Rows are points. Each copy is the shape, with its points in the same order, stretched, turned, moved and blurred by noise. Some copies are also mirrored. Which?
In the rows, zero is written as 128.

Shape, 7 rows:
[[122 123]
 [146 123]
 [168  81]
 [173 142]
 [145 138]
 [112 122]
 [ 78 110]]
Copy 1, 7 rows:
[[134 101]
 [134 135]
 [210 151]
 [122 164]
 [116 133]
 [127  88]
 [135  47]]
Copy 1 is: only turned
Copy 2, 7 rows:
[[116 121]
 [122 127]
 [154  98]
 [135 153]
 [127 139]
 [109 116]
 [ 96  98]]
Copy 2 is: only turned
Copy 3 (7 x 2):
[[130 129]
 [134 121]
 [173 128]
 [119  83]
 [121 107]
 [125 135]
 [130 176]]
Copy 3 is: mirrored
Copy 4:
[[132 137]
 [160 119]
 [208 142]
 [181  83]
 [149 107]
 [119 142]
 [ 89 175]]
Copy 4 is: mirrored

Shape, 7 rows:
[[131 158 170 124]
 [106  82 128  87]
 [144 153  81 143]
 [114 126 136 124]
 [108 133 145 129]
 [ 96 118 115  65]
 [ 99 152 106 108]]
Copy 1:
[[141  84 123 101]
 [131 193 135  91]
 [105 136  96 188]
 [124 132 130 125]
 [121 115 134 124]
 [110 177 120  82]
 [ 96 133 117 130]]
Copy 1 is: mirrored
Copy 2, 7 rows:
[[112 104 105 153]
 [145 168  90 112]
 [166 105 126 135]
 [131 131 118 139]
 [125 124 119 145]
 [151 169  82 148]
 [150 140 109 164]]
Copy 2 is: mirrored
Copy 3, 7 rows:
[[174 132  87 136]
 [127 111 112 205]
 [ 72 134 127 105]
 [129 112 111 153]
 [138 109 107 149]
 [116 120  66 205]
 [ 97 116  80 154]]
Copy 3 is: only turned
Copy 4, 7 rows:
[[140 104  73 136]
 [161  88 177  99]
 [113 172 159 188]
 [125 108 131 122]
 [116 100 116 120]
 [154  70 176 158]
 [109  99 154 179]]
Copy 4 is: only turned

Shape (14 x 8):
[[153 151 150 154 149 166 124 132]
 [ 94 144 115 126 228 112 154 127]
 [131  96 134 115 122 147 122  83]
 [110 109 127 120 101 112  94 126]
 [149 137 104 145 152  89 148  58]
 [141  74 118 108 140 161 127 113]
 [ 86 146 126 116 150 118 148 134]
 [122 132 163 105  92 139 164 127]
 [137 125 107  57 111 181  85 123]
 [ 99 115 162 124 150 125 108  76]
 [129 129 120  89 151 123 101 121]
 [153 153 101 127 129 115 123 101]
 [187 133 121 139 169 162 100 127]
 [ 97 125 142 163 106 153 148  91]]
Copy 1, 14 rows:
[[164 107 101 124 130 102 133 161]
 [ 70 159 146  85 125  36 126 170]
 [144 124 129 125 161 165 166 161]
 [118  85 161 126 127 175 136 115]
 [141  94 141 108 215 116  94 195]
 [150 160 129 101 132 149 163 154]
 [ 88 137 142 120 137  96 153 115]
 [124 133  97 149 155 162 178  97]
 [168 176 149 171 122 187 157 109]
 [ 95  94 142 132 144 141 156 175]
 [111 136 156 139 122 149 119 136]
 [155 104 139 128 171 131  99 153]
 [177 121 113 109 122 112 101 186]
 [154  89 124 121 172 120 180 144]]
Copy 1 is: mirrored
Copy 2:
[[126 193 112 147 104 137 125 120]
 [141 177  76  65 172 175 119 124]
 [ 95 144 152 118 128 112  79 123]
 [114  97 147 111  98 113 120 143]
 [110 173 192 102 172 115 138 132]
 [ 92 130 129  98 128 131  77 102]
 [157 137 112 109 135 150 109 140]
 [135 127 140 181 127 109  93 134]
 [175 150 139 107  84  70 104  82]
 [ 90 151 114 105 142 119  85 153]
 [143 143 124  89 132  97 123 105]
 [150 163 177 122 125 102 150 119]
 [119 198 124 105 110 123 143  88]
 [100 155 156 149  97 156  86 167]]
Copy 2 is: only turned
Copy 3:
[[ 89 120 156 109 158 126 161 133]
 [123 130 158 170 105 124 196 176]
 [128 101 126 105 133  87 122 150]
 [156 129 116 108 115 130 125 117]
 [ 82  98 122 171 109  92 125 142]
 [143  86 132 104 152 111 135 166]
 [136 157 142 133 100 132 154 162]
 [125 137 159  87 107 128 107 156]
 [143 118  91  46 135 137 155 169]
 [139 113 145 122 103  75 147 127]
 [132 107 118 113 112 131 163 142]
 [ 93 115 110 136 121 133 138 133]
 [ 85  89 126 116 171 133 177 128]
 [117 153 150 115 138  86 110 146]]
Copy 3 is: only turned
Copy 4:
[[103 153 177 135 155  80 117 156]
 [ 90 103 156 100  96 103  33 100]
 [163 126 143 175  99  88 153 108]
 [125 160  89 117  97 135 161 122]
 [157  81  80 189 146  96  96  98]
 [172 124 176 151  92  84 172  98]
 [ 72 113 149 105  93 135 105 121]
 [105 133 175 139 148 158 151 146]
 [168 125 137  90  51  96 204 165]
 [126 149 129 187  96 103 108 119]
 [152 135 108 103  89 114 125 144]
 [143 112  84 123 126 103 138 138]
 [171 156 146 119 152  54 124 148]
 [ 78 118 152 186 132  95 150 105]]
Copy 4 is: only turned
